Each wall is flat, endless, passes through zero and stands at right angles to its row. A trip goes straight from one point to another. Which walls does it cross, in order?
In the rows, zero is written as 128.

Walls:
(1): [135 162]
(2): [126 105]
(3): [158 100]
(4): [174 132]
Trips:
[114  95] to [140 111] => 4
[132 143] to [164 115] => 3, 2, 1
[150 129] to [ 45 103] => 2, 1, 4, 3

Walls:
(1): [122 110 111 154  96 101 142 119 116 158  93]
(2): [ 89 107 111 160 108 113 123  83 187 140 115]
(3): [132 119  94  72 106  80 108 165 121 111  93]
(4): [ 61 122 140 109 170 110 124 147 105 134  99]
(5): [ 89 102  63  66 151 111 169 144 153 137 182]
(6): [168 107 182  92 104 126  73 112 136 153 171]
Trips:
[156 179 163 172 140 155 111 190 143  94  83] to [144 127 161 114 170 150 103 128 202 108 114] => 6, 2
[ 78 180  54 139 138  71 111 117 188 134 126] to [116 147  58 169 126 153 114 123 118  99 139] => 4, 3
[103 112 150 128 135  92 122 133  97  40 120] to [121 121 119 130 170  99 104 120 125  77 156] => 5
[118 108 116 159  66 161 132 131 117  91 146] to [150  39 110 121 146  99 144 132 154 146 146] => 5, 6, 3

Walls:
(1): [120 150 150 141 120 111 133 145  81 127 120 136 138 141 115 120 133 112
 172 176 144 100 170 183 158  83 168 102 137  96 143  58 144 121 161  66
 134 155 134 136  81 132 166 125  93 111 106 137]
(2): [ 76 101 166  90 164 159 174 105 156 109 148 117 134 143 103 130 149 152
 127 166 148 116  90 156 158 147 179  95  70 144 128 108 140 128 132 161
 107 125 191 161 185 121 139 140 124 107  93 109]
(3): [ 75 100 133 100 147 101 104 141  96  84 168 237 122 106 115 115 119 161
 129  98 150 116 161 151  72 156 116 120 165 112  97 110 125 177 114 131
 122 181 133 132 118 133 156 120 103  96 156 122]
(4): [123 168 164 116 143 134 141 139 122  57 130 174  97 118 123 167 103 156
 150 144 192 106 135  94 105 110 160 152 132 116 106 143 129 137 120 102
 133 174 180  73 124 145 100 141 197 107 176 141]
(5): [148 147 203 182 160 107 117 131 104 126 188  96 157 132 107 144 100 172
 116 164 136 111 183 156 148 124 113 151  91 136 111 111 164  97 118 164
 124 142 103 171 103  81 148 112 142  88 157 129]
(6): [ 71 174 122 157 135  80 138 150 133 155 194 181 177 125 170 114 134 115
 107 152 103 125 107 128 148 132 115 107 154 169 159 107 153 137 127 123
 101 121 158 120 114 122  88 174 119 133 118  96]
(7): [112 185  90 117 158 119  97 141 204 154 136 147 131 107 103 127 107 107
 122 166  89 166 153 128  85 100 107 145 109 116 134  85 189 144  81 145
 164 201  95 115 169 149  95 137 112 149 151 147]
Trips:
[148  98  99 192 137 104  83 136 120 100  86 148  89 109 100 100 112 128
 100 137 119 187 115 102 111 151 124 146 103 110 117 157 126 123 169 148
 146 170  86 112 117 161 149 129 144 102 125 106] to [ 89 105 108 118 127  84 135 122 162 114 110  97 117 146 119 107 123 143
 106 115 145 123 163 129  88 183 205 124 108 107 100 110 178 127 155  90
 126 156 109 105 121 188 111 141  86 128 113 198] => 1, 2
[128 118 173 148  83 113 127 153 113  88 144  90 117 113 188 116 209 167
 181 142  88 150 158 134 132 150 113 129 129 100  77 127 124 146 150 163
 116 117 113 161  77  68 147 147 130 167 157 166] to [153  98 162 101 115 152 101 140  79  63 154 141 114 122 107 139 145 140
 171 170 130  72 103  79 102 123 109 133 139  74  93 137 110 136 151 207
  91 123 151 138 146 136  79  92 128 122  88  93] => 4, 2, 1
[ 89 111 109 148  67 151  99 108 150 120 133  79 146 159 161 116 119 113
  97  91 157 134  98 123 150 137 129 148 169 156 156 151  96 160 108 136
 148 100 128  82 139 125  76 139 140 133  81 116] to [138 171  98 141 147 189 129 117 142 175 122 129 224 115  94 135 114 145
  86 218 151 141 140 121 147  83 132  75 118 131  99 136 171 198  74 145
  50 103 204 101  72  90 132 111 128 106 184 158] => 2, 4, 7, 5, 1
[192 141  41 129 166 148 139 179 111 121 105 155 152 158 168 116 163 112
 166 146  96 128 117 158 125  91 118 163  91 109 118  98 157 152 165 168
  69 143 136 141 163  69 168 148 125 169 122 105] to [118 117 146 153  86  84 117  97 213 142 148 157 116 159 140 132  86 116
 174 151 136 135 149 100 201  90 113 134 130  79  96  95 122 109  94 124
 190 102 194 125 116 110 166 141  84 134 209 135] => 5, 2, 4

Walls:
(1): [190 124 145 163 111 106 134 128 164  94 138 133 124 134 144 148 110 135
 126  88 110 137 157 100 114 105 119 121 162  99  98 121 165 137 150 141
 156 164 148 161 128 124 114 147 138 133 149 123]
(2): [115 160  68 152 134 131 138  83 100 134 113 120  72 101 149 129 127 165
 160 134 136 150 145 165 133 109  85 111 170 113  76  83 151 117 122 142
  93 154 139  82 116 139 131 109 129 163 116 141]
(3): [139  73 149 102 112 123 191 122 140 131 153 146 125 128 151 107 102 151
 125 117  82 138 166 122 159 129 107 130 149  92 128 117 141 133 115 179
 116  96 145 141 113 125  61 116  87 126 142 107]
(4): [194 185 134 132 155  96 132 146 135 195 107 123 137 187 152 160 147 121
 112 102 201 156 143 122 176 160 128 129 103 165 139  85 125 145 153  84
 142 120 128 103 146 168  92 142 155 165 147 173]
(5): [167 130 143 133  85  80 168 162 109 118 137 179 111  91 122 121 109 132
 107 100 112 125 132 130 139  97 132 172 129 115 122 106 140 154 121 133
 183 121 132 130 153 153 121  81 165 113 132 172]
(6): [174 147 127 130 190 138 125 163 147 136 144 170 156 158 100 114 146 122
 132 115 120 198 126 116 125 131 133 131 154 138  86 103 130 133 146 129
  91 104 116 115 154 129 101 109 128 121 144 104]
(7): [170 138 188 183 106 115 109 159 138 127 171 106  95 152 100 165 104  90
 107 156  79 149  96 136 112  97 145  91 106 126 117 105 111 164 165 148
 135 110 140 128 136 116  71 120  98 123 161 124]
(8): [133 111 139 180 139 143 173  72 135 129 155 104 128 168  92 161 133 151
 146 171 129 116 145 147  85 118  80 111 124 145 135 161 137 130  78 131
 140 118 126 111 135 158 111 172  99 132  94 112]
Trips:
[155 135 146 128 118  73 130 170 139  96  78 145 117  95 150 126  98  63
 121 106  95 103  83  96 110 142 139 141 192 123 158  81 138  99 160 153
 157  70 102 128 103  98  88 111  82 100 144 109] to [ 76 116 129 124 144  95 141 139 134 188 140 107 127 125 115 146 126 114
 127 108 133 111 159 116  91 142 119 126 151  96 108 129 117 116 138  88
 104  95  73 119 139 165 129  95 155 138 162 173] => 4, 1, 7, 2, 3
[ 92 137 158 115 121 146 146 102 104 158 173 161 118 146 107  82 145 138
  85 167 150 109 150 153  85 100 162 127 122  82 136 128 101 135 148 155
 111 137 133 111 141 158 118 117 128 140 115 115] to [102  63 171 101 151 126 125 144 179 181  98 140 154 124 119 124 157 184
 163 148 103 122  88 111 154 140 119 155 128 120 131 124 109 107 124 158
 105 138 149 132 160 167 137 239  95 163 105 141] => 5, 2, 7
[ 98 157 142  69  95 116 142 170 140 113 116 129 133 163 115 154  76  76
 182 161  75 100  80 122 118 151  92 130 100  85 147 153 104 123 115 122
 144 121 156 149 133 117 121 130 128 145  93  67] to [107 123 126 102  89 125 161 168 160  83 132 103 137 132 152 130 160 128
 126 133 116 126 115 154 132 120 103 161 171 142 130 190  64 122 118 125
 141 124  93 125 145 117 136 129 130 195  90 109] => 7
[126 134 118 132 155 119 142 122 122 112  81 168 123 124 125 151 151 170
 118 112 140 135 136 106  93 127 221 125 164 140 107 145 133 138 140 105
 127 119 158 101 170 159  85  79 164 141 151  98] to [125 114 138 135 164 146 132 138  98 142 172 125  97 102 125 126 125 145
  96 162 193  85 146 144  95 129 109 135 100 168 109 139 101 158 163 123
 109 154 110 109 137 151 112 134  79 123 107 108] => 1, 8, 7, 5, 6
[131 136 169 107 130 164 155 186 103 164 151 181 162  70 103 107 128 160
 120 173  95  75  93 125 129 121 110 117 128 114 102 140 118 139 173 108
 117  84 165 151  89 154 114 113 143 166 182 153] to [153 148 130  64 151  97 195 149 142 114 103 127 190 135 133 165  82  80
 138  97 122 157 142 114 153 132 109 119 143  54 109 108 108 127 122 147
  82 169 145 116 164 124 128  61 174 125 102 158] => 4, 1, 7, 2
[ 89 101  87 113 171 133 135 101 176  94 150  96 120  64 120  98 205 156
 154 144 127 141 152 124 135 108 163 159 153 154 140 135 110 156 140 151
  99 147 124 123 111 131  84 153 161 120  94 127] to [174 173  91 143 154 160 132  97 134 103 166 142 177 134 162 118  93 169
 134 172 125 115 174 141 101 154 105 158  56  97  96 108 133 135 150 126
 100 100 116 142 122 114 153 134 150 103 131  94] => 1

Walls:
(1): [113 116 115 135 158  96  99 118 105 167 106 151 102 109 139 113  73 129
 172 117 183 101 135 113 103 179  86  70  72 187 108  89 144 188  94 158
  90 125 122 114 129  89 126 146 139 169 129 124]
(2): [131 126 132 164  51 133 146  79 175  65 131 103 116 115 132 135 182 148
 191 165 114 119 176 168 102 137 160  95 104 117 156 223 169  79 171  80
 129 117 115 134 107 133 165  84 147 120  68 123]
(3): [131  96  89 101 166 130 131 111 177 143 190 111 103 154  90  92 182  93
 101  90 168 161 111 115 125 146 103 160  52 135 126  98  87 152  88 151
 120 151 102 209 150 137 164 111  46 118 153 107]
(4): [124 105 117 108 123 127 116 133 145 112 128 107  76 118  82 146 153 103
 119 107 131 104 141  85  95 145 210 132 127 150 140 125  93 154  78 178
 125  43 118 109 139 146  76 113 119  78 135 149]
(5): [117 144 103 155  94  97 123 126 153 153 116  99  90 123 126 159 144  84
 179 121 146 155 126 114 182 151 105 147 112 121 188 148 127 175 155 138
 108 166 145  89 141  72 110 116 137  96 111 150]
(6): [162 163 182 178 137 114 145 111 208 119 158  90 156  70 139 135 185  86
  98 150 111 144  93 177 110 124 140  82 106 149 110 142 109 148 107 164
 145 134 119  90 173 104 117 110 135 171 107 138]
(7): [152  79 162 196 141 121 139 157 117  97 119 147 153 115 108 135  33 150
  88 115  91 144 135 147 151 142 151 167 122 124  77  97 162 141 118 128
 144 121 135 128 124 157 123 184 164  85 146 119]
Trips:
[172 126  97 110 163 152 129  81 133  87 171 134 109 160 176 151 109 166
  93 153  81 193 122 164  95 114  92 129  95 148 123 131 134 154 118  92
 142 128 126  83 110 134 102  99  45  77 171 138] to [105  98 126 171 186 122  96 118 129 174 109 117 162 133 112 128 150 145
 161 139 148  85 117 192 174 128 151 154 110 135 131  85 164 152  30 184
 101 125 157 109 140 141 138 168 118  98 144 135] => 4, 1, 5
[114 127 161  77 105 144 158 105 120 121  86  56 142 103 130 132 152 151
 148 109 150 166  33 122 117  68 110 128  91 114 148 183 126 139 108 153
 137 113 100 109 150 146 115 158 117 186 125 109] to [121  95 103  73 123 104 142 116 102 142 164 166 152 180 120 133 117  81
 126 160 181 186 180 136 122 105  92 103 132  73 125 132 142 106 133 158
 164 150 106 145 132 180 116 102  83  82 130 120] => 5, 2, 6
[ 67 149 158 131  83 175  89 139 120 137 108 106 117  99 133 114 122 162
 106 126 132  64 138 145 133 123 163 117 111 133 157 141 101 135 153 166
 166 100 126 118  82 117 144 140 174 145  83 133] to [121 144 165  84 104 120 138 154 182  77 118 131 107  89 140 125 117 140
 114 125 153 137 115 100  89  98 133 116  95  91  91 156 154 135 112 124
 138 150 102 153  61 175 134 109 169  76 149 204] => 1, 7
[155 106 154  79 119 112  98 115 180 182  69  94  92 121  57 145  96 109
 135  80  73 112 114 143 130  70 161 154  75 147 142  96  30 161 156 142
 128 153  98 144  91 108 144  54  88 103 152 135] to [132  87 135 142 136 121 110 115 167  82  94 101  86  77 136 129 135 169
 108 127 169 117 137 112 160 177 117 105 112 117 134 181  95 166 133 147
 158 139 170 160 112 150 147 164 113  91  85 108] => 1, 2, 7
[ 83 100 144  88 156 112 147 114 147 131 145 129 164 137 135  91 196 120
 146 127 139 101 162 153  96 123 131 131 137 115 120 114  91 101  63 145
 151 137 108 131 156 124 104 111  94 121 172 155] to [150 129 146 125 113 102 150 123 133 115 146 105  87 174 139 182  46 116
 145 167 136 150 100 106 149 146  91 106 122 165 106 150 118 207  51  79
 163 116 143 150 103 135  87 102 150 172 129 149] => 1, 5, 7, 3
